Each row of a before or after table is a point. One or more steps were done to the points. Then noise was added and the rows were shuffled. The steps act on columns, c1 being the first. Name the steps. A step turns or swaps two columns, mirrors them in a line or flattens them onto one, adds a multiple of one to another, or multiplies or shifts one. Angles are multiples of 10 degrees, from the lower column toward the higher: turns from -170 to 170, lines from 10 to 170 but not 90. Use the fewest steps. Two steps may share a column if one is a turn and the other turns, adds or multiplies; they go together, in the order done. Otherwise the lowest column goes first.
In the rows, 128 means zero.

Before (13 x 3):
[[224 137 163]
 [135 113 133]
 [118 134 163]
 [120   7 133]
 [121 132 154]
 [208 126 121]
 [120 134 141]
 [118 137 131]
 [135 125 121]
 [117 137 133]
 [118 122 207]
 [138  69 132]
 [126  89 151]]
After (13 x 3):
[[  2 122 125]
 [134 117 131]
 [126 133 110]
 [110 133 120]
 [132 123 153]
 [139 116 125]
 [ 69 136 123]
 [134 119 120]
 [136 114 141]
 [141 222 153]
 [122 121 197]
 [127 210 111]
 [ 85 126 143]]
Steps: swap c1 and c2; shift c3 by -10

Before:
[[134 163 133 136 143 112]
 [177 152 135 123  82  38]
 [114 112 159 181 105 151]
 [127 122 143 127  96 129]
 [123 149 165  94 102  88]
 [118 109 149 127 154  79]
 [100  66 167 175 158 105]
 [172 138 115 119 157 145]
 [143 100  88  84 155  99]
 [117 103 105 150 110 156]
 [152  45 113 237 139 142]
 [210 154 188 130 144  99]
 [138 118 143  81  98 111]]
After, 13 rows:
[[172 117 139 154 161 101]
 [133 119 104 116 146 109]
 [ 99 198 176 113 158 104]
 [118 116 152 161 109 129]
 [208 172  86 131 144  39]
 [143 110 186  89 158 146]
 [155 159 213 185 137  11]
 [124 139 112 128  97 127]
 [177 111  83  62  75  60]
 [137 135 114  98  97 157]
 [116 159 114 160 110  99]
 [115 162 142  74 161 120]
 [123 141  81  78 101 151]]
Steps: add 1 times c1 to c4; turn c4 and c6 by -70 degrees; add -0.5 times c5 to c2; turn c2 and c3 by -120 degrees

Before:
[[  9 109 106  86  34 151  51 163 155]
 [ 26 116 138 115 136 101 137 192 126]
 [ 97 187 175 113 121 139 123  86  72]
 [ 92 155 119 218 171 131  25 149 194]
 [ 95 117 117 137 190 110  80 130  96]
 [130 108 146 160  92 135 132 134 115]
 [ 84 117 143  59 122  49 134 179 158]
 [129 233 159  67 128 121 122 163  90]
 [122 134 227 152  98 232  83 142  76]
 [ 74 210 135 143 174 220 144 146 163]
 [153 163 158 172 138 131  96 166  71]
 [ 81 129 137 197 151  75 120 156 168]]
After:
[[123 102 122  69 224 151 184 158 119]
 [143 149  97 210  96 149 197 144  58]
 [136 157  90 172 104 160 138 155 182]
 [112 158 116  49 137  74 122 203 101]
 [132 150 129 134  90 251 119 105  89]
 [127  81  17 154 144 213 137 107 181]
 [138 156 115 183 109  93 133 177  87]
 [128 124 121 131  60 109 163 137 148]
 [123 135 122  95 122 120 120 198 126]
 [116 219  97  66 124 180 122 142 164]
 [122 170  84 105 125 148 121  75 185]
 [130 111 112 153 161 125 126 134 150]]
Steps: flatten c1 and c4 onto the line at 80 degrees; turn c2 and c6 by 30 degrees; turn c6 and c8 by -20 degrees; turn c3 and c7 by -160 degrees; multiply c7 by 0.7; turn c5 and c9 by -170 degrees

Before (13 x 12):
[[136  72 135 167  59  93 176 173 157 131 168 104]
 [113 171 174 149  96 174 122 161 103 128 176  73]
 [163 136 153 109  88 211 146 143 135 156 126 175]
 [132 141 147  74  90 133  89 115 115  73 196 137]
 [ 94 167 142 182 117 170  66 133  95  94  84 155]
 [ 89  93 230 144 111 139 120 149 111 142 193 122]
 [132 115 154 151 130 114 140  88 171 147 132 141]
 [ 99 130 120 132  78 171 162  80 128 151 108 189]
 [141  84 141  91  71 190 108  86  72 141 113 131]
 [119 160  95  78  90 103 128 152 180 163 123 142]
 [100 134   7  84 132 156 110 121 206 143  98 157]
 [139 189 123  87 135 155 193 226 105 132 145 112]
 [129 119 121 123 118 160  68  78  73 190 183 164]]
After, 13 rows:
[[111 133 101  86  91 147 120 154 185 159 122  85]
 [205  91 159 143  94  72  72 141 141 136 125 101]
 [ 97 193 181 158  73  85 128 150 113 116 176 118]
 [133 124 132  68  51  96 135 118  96 114 192 108]
 [ 59 128 142 155 137  64 174 129  82 111  81  91]
 [ 51 127 239 137  72 117 138 137 106 125 198 164]
 [ 73 108   8  82 146  91 106 134 207 149 101 105]
 [133 124 135 172  33 182 122 177 152 137 176 191]
 [ 77  76 114 158  98 102  88  82 135 131 104  93]
 [139 106 145 150 125 149 139  88 179 142 129 130]
 [150 109 140 101  90  63 103  85  83 118 111 168]
 [144 173 137 123 125 135  49 223 110 125 144  79]
 [123  96 111 112 104  74 165  85 103 113 183 111]]
Steps: multiply c1 by 2; mirror c2 and c12 in the line at 150 degrees; turn c3 and c8 by -10 degrees; turn c6 and c7 by -150 degrees; turn c4 and c7 by 30 degrees; add -0.5 times c11 to c5; flatten c9 and c10 onto the line at 20 degrees

Before:
[[142 217 114  97 152   7 139 102 142  48 108  99 132 133  65 120  96 156]
 [144  75 154 141 163 174 185 199  77 130 134 157  92  84 126  46 140  92]
 [159  57 156 104 162 188 129 142 148 133 122 134 108  97  80 111 145 132]
 [ 98 153 137 124 133  31 152 143 169  66  68 160 145 152  44 154  63 166]
 [171  85 159 183 149 154 153 140 140  90 137 156 106 138 153  74 164 109]
 [ 29 188 118 129 136  52 154  56 170  82  89 114 143 120  60 111  99 162]
 [159  94 149 130 169 137 120 141 111 144 149 134 147 131 157  96  95  72]
 [112 121 161 122  54 176 155  54 102  61 137 127 178  94  76 104  85 135]
 [143 126 150 146 170 185 128 145 117 115 112 174 151 130  47  73 136  92]
 [142 111 132 125 171 166 110 153 106  99 151 191 140  97 138  83 121 157]
 [119 121 163 142 187 171 177 143  95  96 148 159 132 103 104 150 154 100]
 [134 105 154 115 160 190 137 218 142  98 136 115 191 126 106  91 141 128]]
After:
[[132 107 156 131 192 181 138 211 140 103 136 113 192 130 104  85 141 126]
 [141 220 116 108 173  10 135  84 143  50 107 100 131 131  62 124  99 149]
 [100 154 133 119 164  25 145 102 173  62  69 153 146 156  46 158  59 160]
 [167  84 159 196 180 157 153  97 150  92 137 154 102 138 156  78 167 142]
 [120 116 164 158 215 167 171  72  94  94 148 155 137 113 104 151 155 114]
 [112 125 159 133  86 171 146  15  99  62 138 128 180 104  73 104  91 137]
 [145  72 153 155 191 171 190 112  73 126 132 157  89  95 119  48 141 101]
 [146 126 146 162 203 185 124 146 121 115 112 179 154 128  46  75 145 110]
 [164  89 148 155 199 131 118 156 107 144 150 129 140 133 156  98  96  82]
 [ 31 190 115 127 167  52 155  20 164  87  85 111 145 120  68 110  96 159]
 [156  57 150 105 192 187 131 140 148 134 119 137 108 106  82 114 150 118]
 [136 103 134 123 199 166 110 184 106  93 149 193 142 108 137  83 124 156]]
Steps: add -0.3 times c10 to c4; turn c4 and c18 by 30 degrees; shift c5 by 30; add -1.5 times c7 to c8; multiply c14 by 0.7

Before (11 x 24):
[[139 156 168 129 122 152 113 164 110 120 144  92 143 147  95 184 156  51
  120 114 113 174  97 155]
 [135 136 182 208 116  94 131 113 100  96 135  87  99 157  85 158 135  47
  113  90  81 104  91 135]
 [114 169 187 137 130  94 141 131 128 131 141 102 146 144 113  95  99   7
   88  98 101 111  81 193]
 [158  96  67 168 148 117  85 181 186 122 167 151  57 133 158  97 133 190
   98 208  84 150 138 109]
 [171 114 116 143 159 124 109 193  91 163  84 171  64 167 138  93  95 175
   62 169 129 100 170 112]
 [103 171 172 180 127  67 106 151  57 140 135  71 138 124  94 123 105  84
  150  99 120 161 110 180]
 [166 160 202 166 109  78 138 137 116 122 175 141 131  66  95 151 129 105
   84  84 115 111 109 154]
 [ 94  78  78 127 135 132 142 133 125 150  98 138  55 143 163  78 146 225
   32 198 160 108 168 112]
 [135 154 176 159 114 119  93 157  85 103 128 121  91 121 139  96 171  62
  123  55  88 170  84 162]
 [192 101  80 152 130 113 157 199 139 144 148 131  36 131 109  64 175 170
  119 186 154 113 149 120]
 [146 101 124 137 187 161 127 142 109 102 157 137  91 136 164  70 147 179
  109 201 114  84 179 116]]
After:
[[104 171 173 150 127  68 103 180  57 140 108 125 137 124  93 124 105  84
  119  99 120 195  70 179]
 [192 101  81 199 130 112 151 152 140 144 131 102  36 131 108  63 174 169
  140 185 155  98 141 120]
 [164 160 202 137 109  77 145 166 115 122 156 147 131  67  95 151 130 105
  166  84 116  93 129 153]
 [171 114 115 193 158 125 106 143  92 162 195 121  63 168 139  93  94 174
  144 168 129  73 187 112]
 [140 155 168 165 122 152 115 129 111 119 131 140 142 148  95 185 156  50
  137 114 113 220  82 155]
 [147 100 123 142 187 161 114 138 109 102 139  91  91 137 164  69 148 180
  148 200 113  40 163 116]
 [159  94  67 180 147 117  89 167 187 121 146 146  56 133 159  98 133 189
  157 206  85 171 153 109]
 [114 170 186 130 129  95 149 137 127 130 161 149 145 145 114  95  99   8
  154  97 102  93  81 193]
 [135 155 176 158 115 118 105 159  85 103 132 174  91 122 138  95 170  62
  130  54  88 212 100 162]
 [137 136 180 113 117  93 135 210  99  95 140 138 100 158  85 158 134  48
  137  91  80  80  76 133]
 [ 95  78  78 133 136 132 132 127 124 149 217  95  55 143 162  78 145 225
  164 197 159  87 157 112]]
Steps: swap c4 and c8; turn c12 and c23 by 60 degrees; turn c7 and c12 by -20 degrees; multiply c11 by 0.4; turn c11 and c19 by 120 degrees; multiply c22 by 2
